Each row of a before or after table is a point. One or more steps were done to the points. Then noise was added and the rows were shuffled. The steps act on how far a point lies along the listed directions, d1 being the first. What was done? A step turns or swaps two directions, mirrors them in a line or flattens them onto one, adds a multiple of one to another, or multiplies one. Angles are multiples of 10 degrees, from the lower direction toward the higher: turns from -170 to 170, lines from 10 to 170 but not 90. Use the fewest steps. Two steps may share a direction if one is a turn and the other turns, adds or multiplies; they go together, in the order done. Otherwise the lowest direction goes first.

Directions:
(1): [ 46  11 -19]
(2): [  0 -44 -25]
(3): [ 21 -22  40]
Before (10 x 3):
[[ 55  18  15]
 [  2  40   2]
 [-10   2  20]
 [ 11 -17  20]
 [-12  84  22]
 [ -8 -15   3]
 [ 13 -32  48]
 [-51  11  36]
 [ 35 -25 -28]
 [ -9  50  50]]
After (10 x 3):
[[ 12 -16  22]
 [-33  28  47]
 [ 32 -28 -29]
 [-18  19   1]
 [ 19 -16  12]
 [-33  30  37]
 [ 20 -21  48]
 [ -7   5  20]
 [-48  47  19]
 [  4  -3   4]]
Steps: flatten d1 and d2 onto the line at 50 degrees

Directions:
(1): [ -9 -34   4   3 -36   6  20  62]
(2): [ -8 -19  31  -2 -36 -29 -56 -13]
(3): [-19  12  -2  76  11   6 -17  11]
(4): [-46  -2 -19   7 -23 -39  38 -28]
(5): [-14  31  33 -13  33 -44   3  36]
Before:
[[ 28  36  21 -47  67  -1  27  26]
 [  0 -45  -9 -30 -28 -29  26  -2]
 [-19   2 -14 -33 -29 -36  13 -29]
 [-11   3  31  -6 -19 -25 -24   2]
 [ 26  10 -21 -56  31  21  32  23]
 [-21  43  14  69  54  -3 -42  13]
 [-24   7 -17  19  -1 -14  -3   2]
 [-33  48  19  81  29 -23 -27 -24]
 [ 33  12  15 -70  43  -1  31  53]
 [ 17  11   9   8  42  13 -33 -27]
 [  2  54  35  30  51 -20   9  23]
 [ -3  34 -14  39  33  -3 -20  30]
 [-28   8  11  -5  -5 -17  10  -3]]
After (13 x 8):
[[ 39  10  18 -69  46   4  26  56]
 [ -7  54  33  29  49 -24  15  18]
 [ 26  10 -21 -55  32  24  31  22]
 [-23   8 -18  19  -4 -15  -1   1]
 [ -9   3  31  -4 -17 -24 -27   5]
 [-31  42  10  71  50 -12 -35   7]
 [  2   8   3  11  37  -1 -21 -34]
 [ -4  34 -17  42  32  -4 -17  28]
 [-20   1 -16 -32 -32 -36  13 -29]
 [-30  10  10  -5  -5 -16  11  -3]
 [-48  46  13  82  22 -35 -14 -33]
 [  7 -45  -6 -31 -24 -20  17   0]
 [ 23  36  19 -46  63  -5  33  22]]
Steps: add -0.5 times d1 to d4

Directions:
(1): [-20 -70 -24   9 -31 -20  30 -14  18  25   4 -30]
(2): [ 34 -20  29 -44   6  20  28  32 -34 -13  -3 -49]
(3): [-39  -6  66  11 -22  -6  28  -5 -35   3  24  33]
(4): [-44  26  24 -14   4 -35  13  24  50 -31 -21 -31]
(5): [  9 -36  -2 -35  54 -49  -3  -6   2 -19  25  34]
Before:
[[-15  -2 -43  18  -7  -1 -35 -36  28  22  16  40]
 [-12  17 -19   6  19 -32 -24 -12  31   3   3  37]
 [-19   0  35  23  -5 -25   4 -11 -18 -12  15  32]
 [-29  47  -7  20   0 -20 -23 -22  22   3   0  40]
 [ 23  10 -45  27   7 -11 -37 -33  13   1   7  55]
 [-30  -2 -21   3  -5 -22  -4 -21  21   4   2  12]
 [ 13  18 -15 -14  28 -16 -23  17   0 -16 -12  -9]
 [-40  19  23  32   4 -19 -19 -12  -6 -13   2  72]
 [ 14   8  46 -24   0   8  19  16 -26  -8   9 -17]
 [-39 -10  23  10  12 -39  -4 -33   7  -9  25  70]
 [ 33  -6  -5 -25  20  10   1  15 -29   0  14   6]
 [ -4 -17 -31  21  -6  -4 -21 -24  19   6  18  14]
 [ 74 -79  -7 -84  97 -63   7  -3   0 -37  48  57]]
After, 13 rows:
[[   7  -40    4  -79   97 -114   11    6   74  -62   26   45]
 [ -17   26    2   38   -7   -7  -21  -30    5   17   16   54]
 [  34  -58   19   -4   13   15    1  -37  -72   16   46   71]
 [  16  -19   12   37  -10    5   -8  -31  -57   16   35   61]
 [  45   -2    9  -22    0   31    1   -1  -58   12    8    5]
 [  44   -5   26  -63   21   -3   18   41   -6  -46  -16  -59]
 [   5   25   -8  -19   32  -20  -19   23    8  -29  -16  -18]
 [  16  -29  -11  -19   -1    8   10   -8  -28   11    8  -11]
 [  14  -27    7  -28    3    5   15   20    5  -21    6  -48]
 [  36  -29   20   12    7   36  -12  -10  -90   12   24   65]
 [  40  -17    6  -40   26    6    6   17  -23    2    6   -9]
 [  29  -29   17  -60    2   23   20   24  -10  -12    3  -54]
 [ -21   29    2  -16   19  -32    2   19   30  -22   -2    3]]
Steps: add 1.5 times d3 to d4; turn d2 and d4 by 150 degrees

Directions:
(1): [-35  34  45  27   2  25  -3  14 -23  33  14 -11 -37  24  20  19  28  14
   4 -73]
(2): [ 29  -9  45   7   2  23   0  41   5  16 -87  -4  29   4  17 -16 -44 -18
 -11 -15]
(3): [  6   0  10  38  15  61  -1  -3  -1 -68  30  -8   2  20 -17   5 -10 -71
  -5  -2]
(4): [ 52 -35  12  14 -32  -8  21 -57  23 -14  -3  23  23 -19   1  27  26   7
 -26 -61]
(5): [ 38 -45  -7  19 -25  19 -14  39  25  36  36  -8  -7   4  32  54  -9  -3
  50  21]
(6): [ 28  35  15  42 -49 -64 -40   4 -17 -14  -3 -42 -18  12 -25  20 -19  -6
 -25  14]
Before (13 x 20):
[[ 38 -12  -3   7 -25 -14  22 -33  21 -29 -40  28  46 -25  -3  -3  17   3
  -30 -32]
 [ 21 -39   5   3  27  44  32  28  19 -18 -39  19  49 -18   1 -18 -31 -24
   28   5]
 [ 19  20   3   7 -29 -64   3 -64   6 -28  30   0  11 -16 -26  24  46  10
  -46 -48]
 [ 28   2  44  27 -16  -8  16 -38 -18 -21 -53   3  31 -19 -22 -23 -10  -7
  -55 -73]
 [-28 -16 -44 -41  34  17  39  -9  13  31 -19  61   1 -22  16 -12  32  28
   21 -19]
 [ 21  12  50  33   7  29   3 -13  -7  -9 -68   3  12  16  12 -24 -47 -37
  -50 -49]
 [-26  11  21  -6  32  39  17  21   7   9 -20 -15   1  14   2 -27 -17  -8
   -7 -29]
 [-26 -38 -38 -29  26  27  30  26   2  52  30  27  -1 -13  43  12   2  33
   79  28]
 [-18  18  37  10  18  25   6 -18 -45 -36 -23 -17   3  18  -9 -23  -8 -26
  -46 -62]
 [ 17 -25 -28 -53  -1 -26   8  38   4  67  17  15   6  -8  39 -15  16  43
   34  20]
 [-29 -13 -37 -47  -5 -73   2 -23   2  24  -8  11   8 -36 -13 -23  12  48
    7   8]
 [  5   4  46  12  29  18  11  -7   9 -21 -55   2  10  22 -19 -23 -19  -6
  -55 -57]
 [ 38 -10  53  15 -65 -29  17 -45  18   3 -90  14   6 -16   7  -5  31  14
  -27 -94]]
After, 13 rows:
[[ 14  36  10 -22 -26 -82 -21  30 -30  47 -18 -16  -7   6   9 -33   5  40
  -19  -5]
 [ 59 -75   6 -22 -51   1  38 -46  57   4 -66  42  32 -34  24   7  25   9
   11 -45]
 [ 28 -17   8  25 -30  11  19 -14  21   4   3  26  16 -14  24  35  37  17
    3 -61]
 [ 20  17 -49  27 -51 -77 -29   2   0  28  48  -3 -43  -5  -7  62  24  28
   23  20]
 [ 38 -59  -5   6  11  31   8   6  46  -2  15  12  12  12   4  28 -15  -7
    2   2]
 [ 13 -12 -16   7  -3   1  -8  23  23  -3  18 -27   1   4  -8   5 -30 -14
    9  33]
 [ 29 -67 -36  -6   6  44   9 -12   8 -23  54   4  17  -2  10  22 -13 -33
   23  22]
 [ -2  55   6  32 -39 -91 -28   9 -46   6 -13 -40 -27   5 -14   6 -23  24
    2  33]
 [ 43 -71  -5   6  -6  37  30 -26  22   6  13  30  35 -31  18  15   4   0
   15 -39]
 [ 42 -46   5  15   9  48  14  -8  26  -1 -26  19  22   1  27  -2 -47 -41
   -2  -3]
 [ 11 -39 -29 -30   5   4  32 -54  37  -2  58  40  24 -26   9  30  62  16
    5 -38]
 [ 19  23  47  63 -19   0  -9  40 -17  -9 -20 -30   2  10 -10  19 -23 -18
    5 -31]
 [-40 -13 -25 -23 -16 -54  -7  -4   1  57  43   1 -27 -19  11  22  37  59
   40 -21]]
Steps: multiply d1 by -1; turn d5 and d6 by 150 degrees; add -1 times d5 to d2
